Rows are points. A path goes straight from each point to the next, and from the last back to the first. The post is the endless flat space through its rows: a point in 2 columns, a line in 3, a plane in 4, and so on, so that a path can go around it. How many times does the path go around the post? Going back the other way cancels.
In the rows, zero is written as 128.

Post:
[[139 127]]
Path, 22 rows:
[[ 87 119]
 [128 138]
 [168 169]
 [135 157]
 [ 91 139]
 [150 175]
 [174 139]
 [181  98]
 [135  92]
 [120 123]
 [123 138]
 [143 150]
 [ 85 137]
 [136 142]
 [191 161]
 [166 126]
 [157 151]
 [128 148]
 [148 161]
 [204 137]
 [167 110]
 [120  86]]
Times around: 2

Post (2 x 3):
[[170 135 128]
 [108 142 128]]
Path (24 x 3):
[[178 185 101]
 [125 150  92]
 [ 98 103 118]
 [131 111 142]
 [148 134 153]
 [134 164 128]
 [132 151 117]
 [170 151 123]
 [114 185 123]
 [195 142 111]
 [ 94 123 107]
 [192  96 142]
 [141 134 166]
 [186 167 162]
 [169 169 104]
 [126 138  88]
 [159 140 106]
 [159 111  88]
 [135 104 145]
 [158 108 144]
 [145 142 145]
 [170 178 143]
 [187 160  77]
 [ 98 153 116]]
Times around: 3

Post (5 x 6):
[[128 157 125 174 116 151]
 [112 132 174 127  94 138]
 [150 120  76 170  81 113]
 [115 147 173 102 134 165]
 [158 144 141 174 123 122]]
Path (22 x 6):
[[147 108 167 154 122 141]
 [146 139  92 148  80 180]
 [127 159 124 147  78 116]
 [106 151 150 163 113 107]
 [146 124  92 185 135 132]
 [130 102 175 148  71 134]
 [162 129 150 144  63 113]
 [147 185 173 170 146 142]
 [109 131  97 162 100  88]
 [119 147 143 159 139 165]
 [159 107 119 122 102 177]
 [156 125 157 199 105 141]
 [103 120 195 202 104 107]
 [114 131 180 107  91 106]
 [179 157 140 165 154 102]
 [101 115 147 161 138 140]
 [119 134 176 179 115 173]
 [135 144 103 169  73 159]
 [122 153 120 115 111 150]
 [115 158 156 147 108 140]
 [164 150 118 124  87 163]
 [174 115 102 156 129 178]]
Times around: 2

Post (7 x 8):
[[157 119 119 133 151 150 152 134]
 [106  95  97 161 109 153 188 122]
 [114 138 132  63 151 128 103 118]
 [132 121 121 103  92 181 138 112]
 [157 161 143 131 147  86  90 119]
 [132  96 168 134 157 115  82  89]
 [163 134 135 194 168 100  50 119]]
Path, 27 rows:
[[113 135 161 123 121 136  94 136]
 [153  78 175 167 137 185 109  84]
 [168 147 109 157 131 157  89 115]
 [100  93 103 103 105 130 124  85]
 [172 160 132 100 158 112  82 141]
 [191 113 173 140 133 131  92 142]
 [127 116 152 124  83  81  95  85]
 [160 162 131  57 137 136  91 116]
 [ 94  92 131 131 137  91 138  86]
 [160  67 148 129 142 167 101 106]
 [106 140 123  74 126 158  59 144]
 [157  82 204 171 119 178  71 104]
 [136 118 165 121 149 133  76  93]
 [183 164  79 204 177 123 132 137]
 [135 115 104 122 167 101 107 107]
 [153 102 132  82 133 138 122 118]
 [171 156 134 136 136 103 121 144]
 [139 144 126 149  97 177  97 125]
 [ 99 146 138 141 145  80 129 130]
 [163 136 135 124 146 127 124 157]
 [155  85 129 150 153 139 131 147]
 [146 142 175 103 127 148  23 104]
 [ 85 144 136 119 149  88 100 107]
 [126 144 133 110 119 135  85  95]
 [174 169 102 115 126 135 106 128]
 [158 109 118 113 100 194 120 122]
 [142 136 114 124  76 152 141 141]]
Times around: 3

Post, 10 rows:
[[120  89 206 183 171 139 144 110 154 151 101]
 [129 106 147 158 170 145 130 116  95 146  99]
 [138  97 143 127 112 160 124 118 156 147 114]
 [ 93 158 126  48 155  68 121 140 101 121 140]
 [115 167 145 101 144  91 158 156 103 123 173]
 [146 116 186 176 167 137  97  86 139 166 130]
 [150 119 156 157 158 155 115  86 170 102 117]
 [131 154 146 149 146 134  99 135 149 120 100]
 [136 106 180 135 134 110 116 114 106 120 120]
 [157 156 120  80 137  60 148 130 118 122 120]]
Path, 24 rows:
[[144 199 156 201 144 157 128 137 182 139 129]
 [107 173 175 124 152 135  90 115  76 117 118]
 [116 100 201 124 180 111 123 149  94 169 121]
 [119  91 108  64 164  71 109 133 139 102  86]
 [207 120 153 143 166  79 103  21 163 113 153]
 [147 116 133 137 178  97  86  70 161 112 109]
 [181 104  88 132 168 128 137 101 188 103  98]
 [154 162 142  93 132  70  87  84 159 120 149]
 [ 89 120 162 106 156 101 127 119  91 119  88]
 [139 130 183 147 133 118 149 137 104 120 127]
 [184 137 127 148 114 170 119 146  93 125 117]
 [ 98 103 166 106 151 159 104  97 137 144 134]
 [137 156 171 124 172 145 123  96 124 128 126]
 [137 165 159 110 135  81 101  85 160 120 122]
 [124  97 136  92 147 155 137 107  83 134  86]
 [120 156 158  88 188  90 163 129 161 134 143]
 [130 149 163 162 158 119 117 150 122 120 135]
 [156 147 109 118  98  92 139 141 181 169 125]
 [114 121 157 199 192 108 175 119 131 128 102]
 [147 127 150 144 147 139 109  64 108 117 106]
 [156 165 189 147 158 117 141 108  71 130 127]
 [137 154 157 141 171 147  89 135 118  95 114]
 [117 130 185 165 181 101 146 144 162 115 125]
 [126 101 126 109 133  75 113  98 148 151 128]]
Times around: 3

Post (13 x 14):
[[132 153  94 129 180 185 173 107 110 145  74 190 169 191]
 [185  73 179 196 168 145 189 122  26 135 125  50  91 116]
 [ 88 154 139 146 147 159 171 102 111 141  68 147 110 119]
 [122  67 138 112 122  98  94 122 136  95 120 171 174 117]
 [138 139 107 101 127 145 136 102 100 157 171 113 105  94]
 [163 150  76 113 121 121  83 135 189 112  86 115 134 183]
 [118 114 110 188 120 155 121 126 156 140 136 140 159 137]
 [145 142  97 137 122 114  83 126 130 145 101 149 125 136]
 [128 140 112 112 140  88 152 127 114 138 153 122 102 112]
 [ 66 107 121 143  92 131 114  97 148 121 120 203 147 176]
 [120 156 145  99 124 134 107 150 135 133 132 139  96 121]
 [110  93 116  93 109 132 135 159 105 168 148 133 166 122]
 [130 154 130 123  84 123 139 125 120 114 130 146 111  90]]
Path:
[[104  58 127 131 136  74 112 125 136 101 180 134 168 117]
 [ 96  82 122 153 124 126 166 169 101 120  99 129 152 162]
 [119 115 140 142 127 147 100 128 139 136 137 141 112  90]
 [172 153 157 119 162 139 141 145 145 111 177 161 111 114]
 [105 123 132 104 119 112 102 109 130 148 145 126 100 162]
 [170 156  71 137 152 126 136 100 141  94 172 150 181 124]
 [145 131 116 138 115 145 144 107 127  87 164 150 118 136]
 [ 57 103 134 157 113 133 118 130 166 133  60 182 131 173]
 [121 101 136 178 166 140 147 145 137 172 115 133 151 126]
 [139 124 131 173 135 106 145  98 113 119  97 146 148 148]
 [121 147 122  94 115 140 112 103 113  81 128 179 156 102]
 [118 171  43  97 155 159 127  95 130 153  55 120  94 130]
 [ 99 112 149 158 101 121 110 116 152 116 115 186  80 122]
 [160  90 113  89 119 182 116  83 105 163 108 174 156 182]
 [105 116 163 118 148 142 117 106 115 139 169 141 135  91]
 [174 150  84 162 122  99 138  36 153  64 125  59  60 178]
 [ 86 112 108 106 183 161  99 123 146 146 157 169 135 173]
 [196 118  99 159 166  76 166 137 118 110 126 109 130 104]
 [117 171 112 131 107 120 156 104 142 163 133 125  76 107]
 [149 105 172 171 170 134 121 118  97 139 149 145 181 107]
 [ 42 133 144 135 130 134  99 128 111 133 114 118 107 131]
 [106 166  57 117 105 184 156 149 126 159  77 131 160 120]
 [156 121  60 145  73 106 121 123 153 132 154 154 108 201]
 [105 105 111 116 110 113 116 142 203  87 108 152 108 183]
 [ 88 148 129 139 136 126 185  94 175 105  88 130 112 102]
 [151 112  99 106 110  89 174  91  98 150 121 110 170 127]]
Times around: 5

Post, 17 rows:
[[104 106 138 154 149 148 132 100 150 121 120 126 148 116  96 139 146 162]
 [100 157 127 142 135 142 129 151 158 118 154 104 107 125 128 138 114 160]
 [118 158 108  96 136 128 109 100 100 114 161 137 157 118 143 130 144  97]
 [148  87 136 108 148 184 108 103  92 136 104 103 113 138 100  83 111 147]
 [ 57 121 125 154 124 138 186 135 167 141 119  86 162 140 138 107 112 124]
 [155 114  67  60 100 107 167 112 135 105 175 151 152 121 150 165 150  92]
 [129 137 132 106 138 148  97 128 171 101 159 128 108 123  93 105 163 104]
 [120 150 211 101 146 143 111 179 170  88  97 104 108  88 149 130 157 138]
 [115 125 134 138 118  71 123 124 148 118 119 117 121 126  90 157 134 125]
 [138 117  97 101 144 117 123 120 134 121 160  95 149 125 137 151 176 116]
 [194 155  70 156 192 124 110 125 106  83 143 118 145 109 145 110 114  86]
 [ 87 134 125  95 124 131 107 170 190 136 134 111 158 138  88 125 127 147]
 [100 117 107 131 103 126  99 159 178 122 107 135 137 114 137 108 165 147]
 [106 134 121 132 127 150 106 138 150 139 140  94 121  94  91 157 120 108]
 [114 127 176 161 103 114 123 155 144 142 140 122 131 100 107 130 136 142]
 [ 97  80 145 138 145 159 120 145 124  95 140 118 155 126 122 115 130 143]
 [119  82 163 126 166 218 135 117  99 181  97 127 126 203 145 100  86 112]]
Path (31 x 18):
[[122  75 110 134 122  95 135 166 125  86  97 112 148  88  73 123  96 165]
 [177 166  91 124 162 139 143  82 169 165 139 166 135 132  92 135 119  29]
 [ 93 155 130 109 145 123  82 122 174 172  91  68 121 131 130  88 146 166]
 [145  86 121  67 166 168 115 118 101 123 126 143 141 125 224 145 178  63]
 [129 132 122 124 157 139 129 115 145 154 128 116 110 149 127 133 138 119]
 [101  66 148 106 124 118 111 155 124 126 161 140 178 147 145 142 144 113]
 [105  99 133 160 165 186 126 129 150 168 171  52 159 122  86 147  92 108]
 [ 59 112 150 108 111 106 145 119 124 112 174 106 152  91 191 112 169 134]
 [115 148 124 119 145 151 174 142 115 129 136 195 130 112 163 159  87 138]
 [123 119 130  76 138 207 104 134  88 110 156 168 171 118 146 126 131 191]
 [193 145  83 111 111 134 114 154 133 139 147 164 138 180 130 132 102 134]
 [112  73 155  95 111 143 104 112  92 140 120 143 115 161 121 153 159 122]
 [ 86 106 150 126  92 146 123 158 153 117 129  48 128  70 138 149 177  72]
 [136 107  91 117 136 140 102  92 152  80 103 119 164 143 170  99 170 162]
 [141 134 185  84 189 142 106 139 164 131  96 106 136 148 137 130 149 118]
 [106  15  52 141 140 144 160 107 171 104  95 160 140 153 141  94 185 180]
 [116 107 118  70 123 161 130 133 115 112 132 129 129 143  88 120 159 122]
 [ 85 131 135 119 167 149  88 169 135  82 116 101 175 135 135 131 142 190]
 [ 91 109 151  87 127 182 122 107 110  89 142 168 121 114 134 151 154 153]
 [ 62 140 134 105 148 113 138 104 121 118 127 127 140 131 141 151 134 150]
 [ 72 106 142 126 155  95 194 125 183 105 154  91 170 119  94 204 115 145]
 [ 71 132  94 205  88  55 162 111 193 153 140 116 131 102  73 108 143 115]
 [ 53 136  68 132 178 199 119 158 128 101 107  95 165 115 111 102 107 130]
 [ 72 149 117 117 101 179  70 144  82  82 150 129 200  80 149  83 168 143]
 [ 81 149 132  76 173 173  67 120 162 102 119  76 189 144  93 150 130 147]
 [ 89 152 210 116 170 132 113 167 168  86 122  68 115 111 144 192 118  49]
 [129 102 146 137  98 128 125 187 143 109 151 149 132 154 168 114 131 147]
 [147 115  75 120 143 124 163 115 177  87 122  92 157 121 140 148 155 179]
 [119  93 149 130 116 154  61 135 118 144 130 156 126 153 100 105 113 177]
 [123 112 108 156 124  92 154 113 121 147 171 110 140 148 121 106 118  95]
 [105 125 154 126 183 147 131 104 138 111 112 155 134 118 167 150 218 129]]
Times around: 2

Post:
[[139 117  59 129 131  93 126 185 149  92 111 116 160 128 138 114 107 101]
 [153 157 116 143 137 118 128 139 178 149  97 127 169 120 114 113 144 200]
 [116 134  99  91 155 142 127 132 120 112 108 127  89 104  98 148 173 151]
 [121 126 127 150 172 171 120 142 102 175 151 159 141 137 120 146 134 145]
 [ 97 139 166 111 160 106 137 123 140 123  89 151 128 131 125 117 139 157]
 [150 130  96 111 174 147 134 157 180 132 136 111  97 131 171  72 106 161]
 [122 145  99 107 146 120 108 146  81 140  76 101 150 172 158 145 112 123]
 [184 146 128 131 129 114 130 152 147 147 163  91 163 119 160 118 138 152]
 [129 148 144 126  99 139 121 158 107 131  90 126 147 152 115 130 163  95]
 [144 162 112  76 152 123 169 153 158 150 142 124 136 132 161 134  89 178]
 [139 151 162 120 180 142 140  99 156  76 132 141 112 104 140 143 145 105]
 [161 146 159 111 131 129 139 163 130 111 107 120 116 112 132 195 145 161]
 [143 111  84 117 101 139  92 184 146  98 126 165 143 178 124 148 157 146]
 [139 126 121 161  94 100  83 116 101 124  98 103 116 138 136 150  83 111]
 [137 120  95 160 156 154 154 126 128 113 147 118 187 108 189 134 142  91]
 [166 134 123  68 124 155 118 131 128 127 122 106 141  84 120 115 161 142]
 [123 107 148 144 145 168  97 140 147 102 166  74 114 154 111 122 147 134]]
Path (27 x 18):
[[100 118  94  78 157 153 106 102  63 102 115 127 158 151  96 134 167  79]
 [167  82 125 124  89 116  71 155 156 126 151 134  95 124  97 150  81 157]
 [127 137 123 195 112  94 165 177 130 105  34 142 110 170 168 169 101  88]
 [148 171 130 119 121 162 178 153 110 116 111  95 198 147 135  97 213  78]
 [123 125  78  75 120 129  63 155  58 145  68 175 155 156 136 163 110 179]
 [124 176  83 129 157  74 157 212 111 132 108  76 166 173 154 142 132  84]
 [188 127 141 119 165 124  61 173 143  98  92 162 123 144 111 146 182 124]
 [191 120 201 137 106 125 128 155 197  99 152 101  25 132 144 145 124 142]
 [177 106 108 115 128 133 112 189 156 115 135 122 132 123 169 164 138 171]
 [ 91 135  99  84 176 124  86 147 121  92  62 122 145 128 131 133 157 146]
 [132 168 162 118 102 161 202 218 149 159 140  95 140 126 115 147 124 173]
 [126 145 159  26 153 125 150 154 131 153 140 147 136 157 104  98  71 154]
 [144 176 164 169 148 125 152 164 101 152  88  78 124 137 140 146 178 145]
 [122 128 108 103 129 119 111 190 155 126  79  88 187 140 147  95 152 183]
 [114 139  53 130 114 121  97 148 105 163  91  75 164 151 104  98 162 112]
 [138 130 134 140 131 142 152  80 120 123 133 142 173 147 193 143 153  92]
 [156 105  88 126 133 107 114 101 117  68  84 147 187 113 158 138 142 141]
 [117 142  89 127 116  82 130 137  83  63  97  96 143 174 111 151 119  73]
 [158 103 132 131 134 104 106 119 116 129 125  68 108 150 124 133 159 177]
 [136 125  99 126 115 128 122 166 142 143 104 121 143 116 127 131 168 133]
 [139 169 132  86 166 188 130 121 119 113 122  83 128  67 139 115 206 101]
 [140 176 148 114 136 103 156 162  98 109  65 144 100 110 148 136 149  98]
 [100 103 109  99 191 148 158 153 138 101 166 124 151 127 127 137 109 140]
 [127 178 169  87 162 147 202 159 159 111 128 112 122 135 101 185 168 133]
 [129 121  74 113 112 140 134 163 139 152 135  91 121 129 174 143  79 143]
 [124 137  69 138 113 135  76 159 134 128  34  70 147 128 162  73 144 160]
 [138 130 108 154 129  95 106 137 109 113 152 107 140 115  99 159 141 136]]
Times around: 1

Post:
[[105 174  99 105 137 116  84 111 144 132 105 101 122  88 127 141 194 137]
 [110 175  99 156  88  96  90 113 172 112 102 165  71 148 173 138 109 131]
 [141 155  43 159 134  64  92  74 186 105 106 113  90 131 157 110 103 118]
 [119 134 117 147 143 155 146 149  81 107 167 127 165 142 118 138 149 127]
 [148 168 171 155 164 141 127 163 146 108 144 123 138 129 157 124 108 148]
 [165 147  98 114 149 117 181 185  84 180  94 120 116 155 159 115 147 153]
 [ 93 158 108 153 126 155 142 128 165 102 102 114 101 135 160 127 131 166]
 [136 152 124 162 117 105 162 144 130 106 173 195 142 130  98 116 136 171]
 [104 145 139 140  75 124  74 168 121 141 127  99 141 121 118 131  95 135]
 [ 76 161 110 136 185 133 116 153 162 143 148 111 148 121 179  75 130 140]
 [126 104 139 137 135 165 105 156  98  96 146 142 152 132 103  88 141 130]
 [120 145 113  99 148 122 173  95 123 177 109 127 167  98 134 104 181 138]
 [110 153 162 124 180 138 168 172 146 147 170 116  90 194  98 132 103 128]
 [105 167 126  92 128 138 137 134 127  99 149 108 148 111 143 102 148 147]
 [125  93 100 162 188  91 127 115 139 150 119 101  98 168 135 116 177 135]
 [144 127 118 125 121 118 105 168 157 161 172 139 134 139 135 142 136 128]
 [165 136 128 177 134 131 160 168 130 132 155 136 118 147 128  99 145 115]]
Path:
[[128 146 177 133  82 100  94 147 123  81 142 163 137 118 123 121 218 131]
 [173 134 159 147 108 150 139 134 136 110 146  98 101 114 116 142  92  74]
 [158 132 131 130 136 112  91 102 136 176  84 145  98 121 143 117 119 132]
 [120 118 103 215 113 151 140 175 148 181 101 123 120 183 157  82 153 152]
 [197 137 125 119 124 130 148 126 146 120 137 140 120 141 120 138 157 144]
 [ 97 222 185 117 140  86 119 135 133 214 168 124 120 145 156 157 131 116]
 [149 163 112 135 201 150 135 125 138  80 147 103 152 153 119 154 178 161]
 [136 101  86 134 125  69  47 137  94 101 113 103 168 116 114 121 143 123]
 [ 76 171  49  88 160 119 119 142 155  92 157  67 136  97 152  97  79 148]
 [106 104  62  96  91 140  90 161 133 121 158 186 119 155 146  36  92 133]
 [144 164 138 163 144 155 144 166 113 116 133  97 101 168 104  92 126 112]
 [132 205 147 161 146 158 187 154 162  78 143 180 114 147 102 168 113 149]
 [123 122 101 104 134  80 190 101  68 118  96  98 129 120 111 114 115 147]
 [ 97 125 124 135 108 142 153 105 127  86 118 104 129 113 118 134 155 193]
 [126 168 108 168 103 122  67 142 184 148 117 127 108 143 130 119 108 162]
 [127 212 167 150 201 125 126 197 107 103 134 116 149 140 107 159  84 177]
 [ 99 174  80 149 151 169 128 186  76  19 118 124 133  93 123 107 165 188]
 [174 156 122 123 116 125 115 147 120  99 171 141 130 101 158 152 173 123]
 [119 165  75 177 171 139 153 106 168 145 149 161 160 106 153  92 145 159]
 [109 166 142 115 136 136 112 163 151 120 167 105 117 150 128  97 126 101]
 [ 99 135 108 141 149  80 109 136 134 103  55  65  80 118 159  93 160 180]
 [135 115 106 190 169 139 137  97 134 110 137 100 122 123 137 158 142  98]
 [158 196 120 141 103  97 116 126 103 106 122 160 102 107 113 146 171 145]
 [112 151 115 176 101 153 147 189 167 172 118 101 109 154 162 123 146 159]]
Times around: 5

Post, 17 rows:
[[117 131 121 132 141  94 113 110 119 106  95 111 127 102 164 104 155 129]
 [114 158 146 136 119 138 146 158 142 178 145 103 144 175 179 144 143 111]
 [137  66  97 114 108 128 128 125 168 101 180 122 142 165 122 121 116 131]
 [134 156  84 148 142 103 117 139 182 197 136 133 144 189 137 113 153 104]
 [172 135 120 130 115 120  77 177  89  71  99 119 127  84 127 120 145 114]
 [149 131 113 110 129 123 134 137 111 126 121  96 104 126 130 101 141 171]
 [126 139 169 137 139  89  91 123 109 128  93 112 110 148 113 142 129 127]
 [170 149 130 137 164 162 113 126 147 183 128 123 148 142 146 113 108 136]
 [167 116 129 110 120 135 135 122 155 203 133 132 143 177 182 139 124 121]
 [144 109  85 139 105 172 138 121 159 115 149 134 111 109  90 128 142 119]
 [144 104 124 128 145 120 130 139  85 105 124 130 151 115 117 116 175 150]
 [108 122 147 116 115  92 106 165 113 124 106 134 124 103 125 107 152 134]
 [136  79  83 114 104 136 158  90 152 115 142 104 174 130  70 112 125 110]
 [149 129 135  95 139 139 103 151 122  53 100 130 128 104 132 147 158 157]
 [157 145 155 128 171 116 153 146 150 154 133 121 121 140 146 136 134 124]
 [134 138 137 114 136 144 145 132 163 159 145 148 134 191 148 101 124  88]
 [121  74  92  93 111 136 128  95 159 125 181  91 146 138  97 117 166  97]]
Path:
[[129 103 127 128  81 151  87 133 167  56 132 153 178 101  90 145 171  61]
 [163 145 126 138 164 104  99  89 146 106 112 118 113 159 139 102 127 129]
 [137 148  99 102 136 176 196 130 142 116 163 139 132 136 183 123 165 130]
 [101 106 118 103 119 141 182  87 139 147 139 120  97 149 108 150 149 146]
 [132 172 108 119 120 202 135 109 149 116 131 142 100 118 183 122 118 176]
 [164 161 102  98 150 145 160  92 161 156 127  98  77 124 186 108 158 205]
 [112  76 113  98  96  80 116 159 163 186 125 179 101 140  75  48 168  97]
 [156 116 127 101 165 135 164 121 142 146 107 146 161 151 198 114 141 135]
 [134 117 124 115 147  76  51 119 129 177 119 122  96 197  94 122  82 123]
 [181 164  78 115 121 161 142  99 114 181 104 100 120  82  85  79 137 149]
 [126 196  49 156 108 126 138 164  97  83 142 124 113 129 144  70 156 152]
 [ 76 131  98 152 146 123 133  95 130 109 112  92 198 157 118 152 173  93]
 [164  87  94 156 138 152  99 187 120 144 116 164 132  74 101 119 153 130]
 [160 144  51 153 149 143 134 126 159 171 127 144 154 108 205 106 125 151]
 [155 184 121 148 144 132 128 131  97  84  92 127 135 170 137 135  90 196]
 [133 160  65 115  78  57  94 134 123 208  79  76 144 157 116 103  96 104]
 [137  93 114  96 145 112  91 124 150 145 123 112 169 146 205 139 123 104]
 [172  91 125  96 158  77 106 142 127  93 178 161 136 175  57 150 138 103]
 [152 140 140 134 165  50  84  93 120 154  79 152 197 191 132 112 124 158]
 [161 129  88 174  99  55 100 148 167 171  83  99 137 111  86 115 122 105]
 [ 98 140 131 157 161 120 159  78 160 184 135 123 149  96 127  56 155 104]
 [139 154 165 137 156 103 118  93 154 137 106 154 102 142 135 143  88 181]
 [ 94 119 152 114 146  74 127 116 110 116 102 143 127 153 140  92 110 131]
 [126 131 111 120 181 136  88 167 152  51 158  87 108 187 150 129 146 143]
 [199 137 150 122 178 118  34 137 197  99 122 143  81 147  59 120 125 114]
 [167 167 137 119 142 103 130 159 133 118 135 102 115  62 100 118 173 155]]
Times around: 0

Post:
[[ 98 159  84 109  99 142 144 143 130 128 125 115 148 143 129  97 152 170]
 [133 160 142 116 107 110 141 121  71 131 144 144 113 117 136 118 111 140]
 [152  97 109  99 139 128 188 127 121 121 161 113 148 182 104 129 159 151]
 [158 140 143 134 174 112 171 114 112 101 102 103 112 127 111 135 125 115]
 [140 163 120 136 112 133 146 107 114 117 136 153 139 104 107 138 138 154]
 [ 88 138 146 104 133 118 125 116 128  89 140  75 121 133 158 111 174 117]
 [143 180 154 140 103 116 118 114 106 164 151 103 131 119 127 107 161 162]
 [144 115 145  87 121 122 137 130 127 109 112  92 167 174 116 140 119 135]
 [ 90 174 176  93 137  99 129  89 140 164 159  92 108  96 138 143 139 135]
 [139 152 160 106 159 132  72 103 138 138 137  82  99 131 125 145 117  86]
 [111 118 140 145 116 198 105 131 113 121  48 132 127 105 152 108 115 122]
 [105 120 133 230 103 103 126  93 125 123  96 175 135 151 113  87 116 110]
 [136 110 132 102 146 115 122 131 145  81 133  87 148 207 140 120 167 190]
 [134 117 118 165 131 149 113 105 143 118  77 194 156 111 124  83 143 117]
 [143 123 114 159 152 125 127 118 165 152 133 146 153 115 136 131 120 112]
 [148 178 173 101 129 110  91 118 146 171 164 123  58 112 141 159 156  97]
 [131 142 155 152 125 138 120 147 146 109 153 173 126 114 110  83 152 131]]
Path:
[[146  82 187 152 124 179 136 104 140 124 127 119 188 105 130  77 133 102]
 [104 127 139 138 107 174 132 137  93  86 106  84 131 122 122  52 159 173]
 [124 155 129 115  89 111 140 168  84  46 150 146 204 122  63  97  93 173]
 [139 145 151 165 116  85 130 136  87 141 159  90 125 198 131 147 143 171]
 [ 89 202  59 106 150 121 161 116 126 154 147 165 133  69 139 111 143 122]
 [174 121 161 148 157 164  82 103 119  83 101 103 114  75 134 155 177  57]
 [140 108 134 109 139 119 109 142 137 122  78 102 131 190 139 137  86 185]
 [129 174  95 107 156 126 161 112 113  72 133 104 133 114 120 121 107 123]
 [112 142 109  93 112 116 203 140 116 190 180 150 142 157 171 141 133 135]
 [125  79 120 137 131 138 121 133 136  93 115 157 184 169 133  81 159 137]
 [130  99 128 143 110  60 105  79 106  77 145 146 177 200 103 132 163 149]
 [ 51 166 146  80 157 167 121 111 109 186 124  93 120  59 177 154 131  90]
 [130 151 112 131 122 102 145 131 131  77 120 107 124 186 170 126 138 185]
 [134 143 161 160 109 130 101 121 146 160 151 112 140 116 124  70 103 108]
 [159 134 157 125 121  85  90 126 140  83 157 145 145 150 138  82 159 163]
 [118 141 146  87  96 167 134 161 131  95 162 138 170 106 126  71 158 128]
 [115 155 104 162 106  77 137 111 147 111 173 126 210 135 116 113  77 156]
 [132 124 130 153 115 141 157 124 124 187 128 125 144  83 135 113 124 108]
 [134 117 108 163 164  63  89 121 193 139 139 162 147 188  90 129 157 138]
 [ 68 165 140 109 144 109 154 132 130  92  96 126 164 132 148 122 133 127]
 [133 170 168 123 110 156 120  87 147  98 126 165 149 102 109 110 132 124]
 [111 142 144  81  96 176 154 137 142 145  96 130  97  38 137 128  99 102]
 [122 110 166  96 134 174  92  94 122 110 119  99 155 115 123  79 212 175]
 [114 214 112  91 123 163 138 194 124 101 181 155  63  78  99 105 202 130]
 [ 74 189 166 135 109  51 176 107 117  84 167 173 150  69  17  92 146 119]
 [141 120 144 119 117 120 172 137 102 105 156 128 128 142 133 116 142 183]]
Times around: 1
